Rows are points. Each copy is the shape, with its points in the same order, turned, moved and blurred by noise. Say if it was mirrored as well.

Shape (9 x 3):
[[-0.42  0.04  0.43]
 [ 0.33 -0.18  0.29]
 [ 0.09 -0.29 -0.40]
 [ 0.09  0.63  0.24]
 [-0.30 -0.28  0.11]
 [-0.44 -0.08  0.27]
 [ 0.31  0.52 -0.36]
 [ 0.46  0.11  0.04]
 [-0.10  0.17  0.01]]
Copy 1 (9 x 3):
[[-0.52 -0.05  0.37]
 [ 0.28 -0.24  0.53]
 [ 0.34 -0.11 -0.24]
 [-0.14  0.65  0.49]
 [-0.23 -0.31  0.06]
 [-0.49 -0.20  0.19]
 [ 0.29  0.60  0.09]
 [ 0.44  0.23  0.36]
 [-0.05  0.17  0.23]]
Copy 1 is: only turned
Copy 2 (9 x 3):
[[-0.53  0.05  0.29]
 [ 0.25 -0.01  0.24]
 [ 0.14 -0.28 -0.44]
 [-0.14  0.70  0.03]
 [-0.31 -0.28  0.02]
 [-0.51 -0.09  0.16]
 [ 0.17  0.56 -0.53]
 [ 0.34  0.27 -0.06]
 [-0.20  0.18 -0.12]]
Copy 2 is: only turned
Copy 3 (9 x 3):
[[-0.29  0.17  0.46]
 [ 0.27 -0.36  0.29]
 [-0.01 -0.31 -0.42]
 [ 0.43  0.42  0.34]
 [-0.35 -0.19  0.10]
 [-0.38  0.06  0.28]
 [ 0.58  0.34 -0.24]
 [ 0.50 -0.08  0.03]
 [ 0.02  0.18  0.08]]
Copy 3 is: only turned
Copy 4 (9 x 3):
[[-0.49  0.08  0.42]
 [ 0.24 -0.17  0.22]
 [ 0.26  0.53 -0.06]
 [-0.42 -0.32 -0.27]
 [-0.18  0.41  0.37]
 [-0.40  0.25  0.41]
 [-0.06  0.01 -0.68]
 [ 0.19 -0.19 -0.17]
 [-0.25  0.14 -0.07]]
Copy 4 is: mirrored

Shape (10 x 4):
[[ 0.19  0.42 -0.23  0.26]
 [ 0.18  0.49 -0.27  0.17]
 [-0.10 -0.28  0.49  0.07]
 [ 0.17  0.07 -0.29  0.48]
 [-0.05 -0.03 -0.31  0.19]
 [-0.55 -0.16  0.61 -0.13]
 [ 0.14  0.62 -0.05  0.27]
 [-0.70 -0.22  0.53  0.07]
 [-0.39 -0.13  0.14  0.00]
 [-0.09 -0.20  0.02 -0.17]]
Copy 1 (10 x 4):
[[ 0.20 -0.57  0.03 -0.14]
 [ 0.17 -0.61 -0.04 -0.23]
 [-0.16  0.29  0.53 -0.07]
 [ 0.28 -0.40  0.05  0.23]
 [ 0.07 -0.15 -0.14  0.12]
 [-0.68  0.31  0.46 -0.17]
 [ 0.08 -0.69  0.20 -0.24]
 [-0.76  0.27  0.45  0.06]
 [-0.38  0.13  0.13 -0.01]
 [-0.09  0.20  0.00 -0.15]]
Copy 1 is: mirrored
Copy 2 (10 x 4):
[[ 0.12  0.24 -0.50  0.12]
 [ 0.13  0.27 -0.52  0.01]
 [ 0.08  0.02  0.53  0.12]
 [ 0.02 -0.10 -0.41  0.28]
 [-0.15 -0.13 -0.27 -0.02]
 [-0.25  0.28  0.76 -0.08]
 [ 0.14  0.51 -0.44  0.18]
 [-0.47  0.23  0.71  0.06]
 [-0.28  0.09  0.26 -0.09]
 [-0.01 -0.09  0.18 -0.22]]
Copy 2 is: only turned
Copy 3 (10 x 4):
[[-0.10 -0.34 -0.30  0.37]
 [-0.15 -0.42 -0.34  0.29]
 [ 0.06  0.37  0.42  0.10]
 [ 0.20 -0.09 -0.36  0.47]
 [ 0.18 -0.02 -0.33  0.07]
 [-0.31  0.60  0.40 -0.23]
 [-0.36 -0.33 -0.20  0.42]
 [-0.27  0.79  0.22 -0.13]
 [-0.08  0.35  0.02 -0.12]
 [ 0.13  0.07  0.09 -0.22]]
Copy 3 is: mirrored
Copy 4 (10 x 4):
[[ 0.14  0.26 -0.33  0.35]
 [ 0.11  0.39 -0.40  0.26]
 [-0.22 -0.28  0.52  0.35]
 [ 0.47  0.25 -0.04  0.42]
 [ 0.26  0.22  0.12  0.04]
 [-0.70 -0.09  0.61  0.09]
 [-0.09  0.38 -0.40  0.44]
 [-0.65  0.02  0.81  0.22]
 [-0.32  0.14  0.39  0.11]
 [-0.01 -0.14  0.20 -0.06]]
Copy 4 is: mirrored

Shape (10 x 6):
[[ 0.16  0.25  0.28 -0.24 -0.22  0.20]
 [-0.06 -0.04  0.04  0.17  0.48  0.08]
 [-0.06  0.20  0.24  0.42  0.39  0.25]
 [ 0.30 -0.11  0.27 -0.38 -0.33 -0.38]
 [-0.26 -0.24 -0.44 -0.39 -0.35 -0.38]
 [ 0.05 -0.49 -0.10  0.00 -0.33  0.28]
 [-0.04 -0.17  0.02  0.25 -0.25  0.09]
 [ 0.18 -0.04  0.18 -0.44  0.24 -0.65]
 [ 0.18  0.33 -0.16 -0.22  0.58 -0.35]
 [ 0.34 -0.34 -0.22  0.41  0.43 -0.47]]
Copy 1 (10 x 6):
[[ 0.17  0.33  0.22  0.21  0.00  0.08]
 [ 0.08  0.01 -0.54 -0.18  0.04  0.02]
 [ 0.03  0.25 -0.67  0.12  0.14  0.16]
 [ 0.11 -0.12  0.42  0.23 -0.27 -0.36]
 [-0.21 -0.43  0.41 -0.30 -0.46  0.20]
 [ 0.22  0.13 -0.01 -0.10 -0.73  0.19]
 [-0.02  0.06 -0.18  0.16 -0.48  0.21]
 [ 0.02 -0.41  0.17 -0.08  0.11 -0.55]
 [ 0.17 -0.43 -0.16 -0.20  0.49 -0.08]
 [ 0.27 -0.70 -0.60  0.06 -0.28 -0.13]]
Copy 1 is: mirrored
Copy 2 (10 x 6):
[[ 0.35  0.04  0.11 -0.27 -0.31  0.08]
 [ 0.07 -0.20  0.02  0.29  0.20 -0.06]
 [-0.12  0.02  0.30  0.29  0.18  0.00]
 [ 0.73 -0.16 -0.21 -0.57 -0.03  0.09]
 [ 0.45 -0.04 -0.75 -0.45 -0.05 -0.45]
 [ 0.26  0.14 -0.67 -0.05 -0.14  0.40]
 [ 0.13  0.29 -0.34 -0.04  0.09  0.21]
 [ 0.75 -0.61 -0.06 -0.37  0.25 -0.22]
 [ 0.59 -0.38  0.19  0.10  0.13 -0.56]
 [ 0.70 -0.07 -0.23  0.46  0.62 -0.05]]
Copy 2 is: mirrored
Copy 3 (10 x 6):
[[ 0.25  0.02 -0.03 -0.11 -0.20  0.43]
 [-0.38  0.10  0.00 -0.45  0.12 -0.09]
 [-0.64  0.17  0.09 -0.14  0.06  0.21]
 [ 0.64 -0.08  0.19  0.08 -0.01 -0.12]
 [ 0.44 -0.22 -0.63 -0.02 -0.18 -0.47]
 [ 0.17  0.38 -0.20 -0.14 -0.71 -0.11]
 [-0.12  0.19 -0.11  0.17 -0.44 -0.09]
 [ 0.38 -0.31  0.05 -0.27  0.39 -0.41]
 [-0.01 -0.08 -0.17 -0.34  0.70  0.00]
 [-0.25  0.45  0.02  0.11  0.32 -0.71]]
Copy 3 is: mirrored
Copy 4 (10 x 6):
[[-0.17  0.40  0.41 -0.42 -0.05  0.24]
 [-0.16  0.09  0.10  0.00  0.57 -0.14]
 [-0.55  0.07  0.18  0.15  0.44  0.04]
 [ 0.40  0.21  0.58 -0.37 -0.21 -0.06]
 [ 0.67  0.11 -0.27 -0.44 -0.16 -0.12]
 [ 0.43  0.10  0.01 -0.14  0.18  0.56]
 [ 0.06  0.05  0.06  0.04  0.04  0.30]
 [ 0.37  0.16  0.53 -0.41  0.17 -0.65]
 [-0.04  0.46  0.17 -0.19  0.39 -0.70]
 [ 0.42  0.10  0.16  0.48  0.44 -0.41]]
Copy 4 is: only turned

Shape (11 x 8):
[[-0.41  0.20 -0.15 -0.44 -0.53 -0.15 -0.48 -0.11]
 [ 0.30 -0.57 -0.18  0.37 -0.24  0.17 -0.02  0.18]
 [ 0.05  0.15 -0.20 -0.60  0.20 -0.13  0.12  0.08]
 [ 0.11 -0.26  0.01 -0.58  0.15 -0.22 -0.11 -0.54]
 [-0.06  0.17  0.24 -0.61  0.00  0.36 -1.18 -0.57]
 [-0.25  0.01 -0.04 -0.52 -0.10  0.24  0.09 -0.11]
 [-0.22  0.03  0.26  0.11 -0.26 -0.11  0.09  0.17]
 [-0.12  0.00  0.39 -0.12 -0.04 -0.04  0.20  0.06]
 [ 0.26 -1.03 -0.22 -0.35 -0.11  0.02  0.04  0.17]
 [-0.34 -0.27  0.12  0.26  0.31 -0.05  0.16  0.17]
 [-0.32  0.11 -0.02  0.25 -0.23  0.31 -0.09 -0.16]]
Copy 1 (11 x 8):
[[-0.16 -0.03  0.35 -0.58 -0.35 -0.44 -0.27 -0.26]
 [ 0.09 -0.39 -0.25  0.26 -0.10  0.36 -0.58  0.10]
 [-0.21  0.34  0.07 -0.28 -0.25  0.31  0.27 -0.18]
 [-0.05 -0.40  0.05 -0.27 -0.38  0.18  0.52 -0.32]
 [ 0.31 -0.52  0.66 -0.69  0.10 -0.19  0.03 -1.02]
 [-0.35  0.01  0.45 -0.10 -0.38  0.18 -0.01 -0.27]
 [ 0.02  0.06  0.28  0.17 -0.14 -0.18 -0.18  0.25]
 [ 0.05  0.05  0.39  0.20 -0.20  0.04  0.13  0.17]
 [-0.09 -0.59 -0.14 -0.24 -0.41  0.81 -0.25  0.29]
 [-0.29 -0.12  0.15  0.32  0.27  0.15  0.01  0.35]
 [-0.22 -0.13  0.28  0.29 -0.02 -0.24 -0.37 -0.26]]
Copy 1 is: only turned
Copy 2 (11 x 8):
[[ 0.06  0.43 -0.26 -0.56 -0.23  0.23 -0.23 -0.66]
 [-0.01 -0.31 -0.07  0.08 -0.39  0.42 -0.04  0.45]
 [ 0.26  0.35 -0.06 -0.28  0.10 -0.42 -0.09  0.06]
 [ 0.34 -0.02 -0.47 -0.20 -0.25 -0.47 -0.55 -0.05]
 [ 0.19  0.12 -0.11 -0.65 -0.10  0.14 -1.41 -0.51]
 [-0.25  0.31 -0.24 -0.36 -0.02 -0.17 -0.30  0.01]
 [-0.25  0.01  0.14  0.06 -0.29  0.00  0.05 -0.28]
 [-0.23  0.05  0.12  0.06 -0.26 -0.29 -0.10 -0.15]
 [ 0.14 -0.22 -0.38 -0.46 -0.69 -0.05 -0.06  0.73]
 [-0.20 -0.50  0.16 -0.10 -0.06 -0.17  0.10 -0.02]
 [-0.34 -0.08 -0.08  0.01  0.10  0.39 -0.21 -0.26]]
Copy 2 is: mirrored
